Each row is a point. A path goes straight from each point to the next, and from the last back to the first. The post is the endless flat space through its rows: a point in 2 columns, a line in 3, a plane in 4, and so on, so that a path can go around it. How many times does the path go around the post? Going back the other way cancels.

Post (1 x 2):
[[0.08 0.04]]
Path:
[[ 0.56  0.08]
 [ 0.10  0.50]
 [-0.16  0.31]
 [-0.61  0.38]
 [ 0.00  0.67]
 [ 0.41  0.47]
 [ 0.42 -0.02]
 [ 0.12 -0.46]
 [ 0.02 -0.76]
 [ 0.47 -0.33]]
Times around: 0

Post:
[[-0.23  0.21  0.23]
 [ 0.20  0.17 -0.54]]
Path (12 x 3):
[[ 0.06 -0.22 -0.57]
 [ 0.17 -0.21  0.71]
 [ 0.30  0.15  0.48]
 [-0.14 -0.42 -0.10]
 [-0.67 -0.18 -0.12]
 [-0.66  0.51  0.14]
 [ 0.45  0.67 -0.41]
 [ 0.23  0.58 -0.53]
 [-0.67  0.55 -0.03]
 [ 0.01  0.75 -0.45]
 [ 0.22  0.32 -0.06]
 [ 0.07 -0.05  0.16]]
Times around: 1

Post, 5 rows:
[[-0.31 -0.42 -1.20  0.44 -0.45 -0.35]
 [ 0.33 -0.25 -0.46 -0.54 -0.73  0.07]
 [-0.05  0.43 -0.47  0.27  0.01  0.38]
 [-0.01  0.27 -0.03  0.40  0.54 -0.29]
 [ 0.19  0.48  0.27  0.65  0.20  0.30]]
Path (17 x 6):
[[-0.36  0.24  0.16  0.19 -0.44 -0.01]
 [-0.45 -0.39 -0.95  0.00  0.24 -0.71]
 [-0.38 -0.27 -0.55 -0.07 -0.63 -0.41]
 [-0.41  0.12 -0.33  1.02  0.01 -0.87]
 [-0.44  0.43 -0.33  0.65 -0.50  0.43]
 [-0.41  0.13 -0.74  0.17  0.37 -0.05]
 [ 0.15  0.07 -0.30 -0.03  0.24  0.13]
 [ 0.51  0.04 -0.62  0.09 -0.20 -0.06]
 [ 0.42 -0.21 -0.39  0.05  0.32  0.41]
 [ 0.05 -0.26 -0.16 -0.24 -0.23  0.24]
 [-0.05  0.47  0.00  0.04 -0.38  0.56]
 [-0.44  0.29 -0.33 -0.20 -0.37 -0.48]
 [-0.57 -0.21 -0.78  0.23 -0.52  0.35]
 [ 0.11 -0.48 -0.09 -0.08 -0.06  0.39]
 [-0.31 -0.32  0.14  0.08 -0.51 -0.18]
 [ 0.01  0.25  0.01  0.16 -0.30 -0.70]
 [ 0.27  0.30 -0.11 -0.46 -0.47  0.17]]
Times around: 0

Post:
[[-0.32 -0.16  0.46 -0.60 -0.51  0.22 -0.26 -0.37]
 [ 0.62 -0.54  0.41  0.34  0.22 -0.05 -0.80  0.93]
 [-0.13  0.10  0.19  0.06  1.05 -0.40  0.81  0.18]
 [ 0.24 -0.41  0.19  0.06 -0.42 -0.14 -0.20 -0.10]
 [-0.21 -0.39 -0.24  0.02  0.17 -0.50  0.21  0.49]
 [-0.49 -0.07 -0.40  0.09  0.25  0.64 -0.35 -0.17]
 [-0.34 -0.24 -0.11  0.14  0.16  0.24  0.43  0.26]]
Path (12 x 8):
[[-0.02  0.02  0.60  0.56  0.35 -0.08 -0.44  0.48]
 [ 0.72  0.00  0.15  0.31 -0.04 -0.53 -0.34 -0.19]
 [ 0.52 -0.36 -0.18  0.36  0.21 -0.40  0.40  0.14]
 [ 0.32 -0.41  0.82 -0.28  0.08  0.43  0.17  0.12]
 [-0.63 -0.31 -0.62  0.16  0.62 -0.03 -0.29 -0.03]
 [-0.06 -0.16  0.75  0.37 -0.38 -0.13 -0.12 -0.65]
 [ 0.10  0.20  0.59 -0.22 -0.15  0.45  0.12  0.70]
 [-0.54 -0.19 -0.12  0.12 -0.06 -0.04  0.99  0.51]
 [-0.71  0.26  0.04  0.38  0.47  0.05  0.03  0.01]
 [ 0.00  0.01 -0.18 -0.07 -0.02 -0.85 -0.24  0.69]
 [-0.03 -0.03  0.54 -0.23 -0.10 -0.76  0.57  0.39]
 [-0.52 -0.29 -0.11  0.70  0.33  0.21 -0.09 -0.13]]
Times around: 1

Post:
[[-0.14  0.16  0.27 -0.01  0.05  0.38 -0.40  0.10  0.05]
 [-0.04 -0.06 -0.03  0.15 -0.18 -0.07  0.10 -0.03 -0.64]
 [-0.33 -0.54 -0.06  0.43  0.19  0.68  1.20  0.33  0.48]
 [ 0.16  0.39 -0.34 -0.27  0.24  0.15 -0.04  0.28 -0.29]
 [-0.07 -0.02  0.07 -0.68  0.18  0.27 -0.04 -0.14 -0.51]
 [ 0.27  0.11  0.02 -0.63 -0.44 -0.01  0.30  0.20  0.00]
 [ 0.07 -0.57  0.02  0.32  0.41 -1.26  0.24 -0.48 -0.40]
 [ 0.07 -0.21  1.00  0.60  0.38  0.53  1.23  0.91  0.32]]
Path:
[[ 0.04 -0.88  0.70  0.12  0.04 -0.16  0.42 -0.64 -0.02]
 [-0.12 -0.27 -0.01 -0.43  0.45  0.15  0.41 -0.42  0.06]
 [ 0.32  0.28  0.25 -0.38  0.07 -0.25  0.27 -0.44 -0.26]
 [ 0.42  0.11 -0.16 -0.01  0.07  0.06  0.22  0.00  0.19]
 [ 0.12 -0.70  0.14 -0.25  0.52 -0.34 -0.11 -0.31  0.01]
 [-0.04 -0.02 -0.15  0.01 -0.03  0.08 -0.03  0.55 -0.37]
 [-0.59 -0.32  0.04  0.26 -0.27 -0.12  0.44  0.23 -0.21]
 [-0.09 -0.40  0.19  0.26  0.00 -0.35  0.00 -0.04 -0.65]
 [ 0.33 -0.67  0.12  0.22 -0.08 -0.09  0.17  0.32 -0.22]
 [ 0.21 -0.21 -0.13  0.47  0.36  0.33  0.43 -0.35  0.19]
 [ 0.40 -0.18 -0.26  0.30  0.59  0.14  1.07 -0.03 -0.25]
 [ 0.45 -0.51  0.44 -0.31  0.77  0.23  0.40  0.17 -0.66]
 [ 0.26 -0.15  0.02  0.49  0.57 -0.11  0.43  0.47 -0.52]
 [-0.03 -0.07 -0.26  0.46  0.44  0.30 -0.49 -0.50  0.00]
 [-0.17 -0.09  0.20  0.37  0.21  0.52  0.55 -0.25  0.05]
 [-0.10  0.31 -0.31 -0.03 -0.29  0.19  0.60  0.43  0.24]
 [ 0.02  0.18  0.14  0.21 -0.78 -0.08  0.28 -0.03  0.12]
 [ 0.54  0.17 -0.09  0.43  0.59 -0.56  0.18 -0.09 -0.39]
 [ 0.32  0.25 -0.01  0.13 -0.72 -0.66  0.32 -0.52  0.15]
 [-0.19  0.21  1.09 -0.23 -0.74 -0.31  0.08  0.13 -0.12]
 [-0.44 -0.20 -0.37  0.31  0.12 -0.24 -0.03  0.28 -0.83]
 [ 0.12 -0.88 -0.26  0.60  0.53 -0.12  1.01  0.66 -1.02]
 [ 0.26 -0.63  0.23 -0.21  0.04 -0.35  0.35  0.46 -0.28]
 [-0.15 -0.23  0.00 -0.39 -0.11  0.48 -0.08  0.77 -0.90]
 [ 0.39 -0.70  0.19  0.40 -0.13 -0.33  0.42  0.39 -0.40]]
Times around: 1
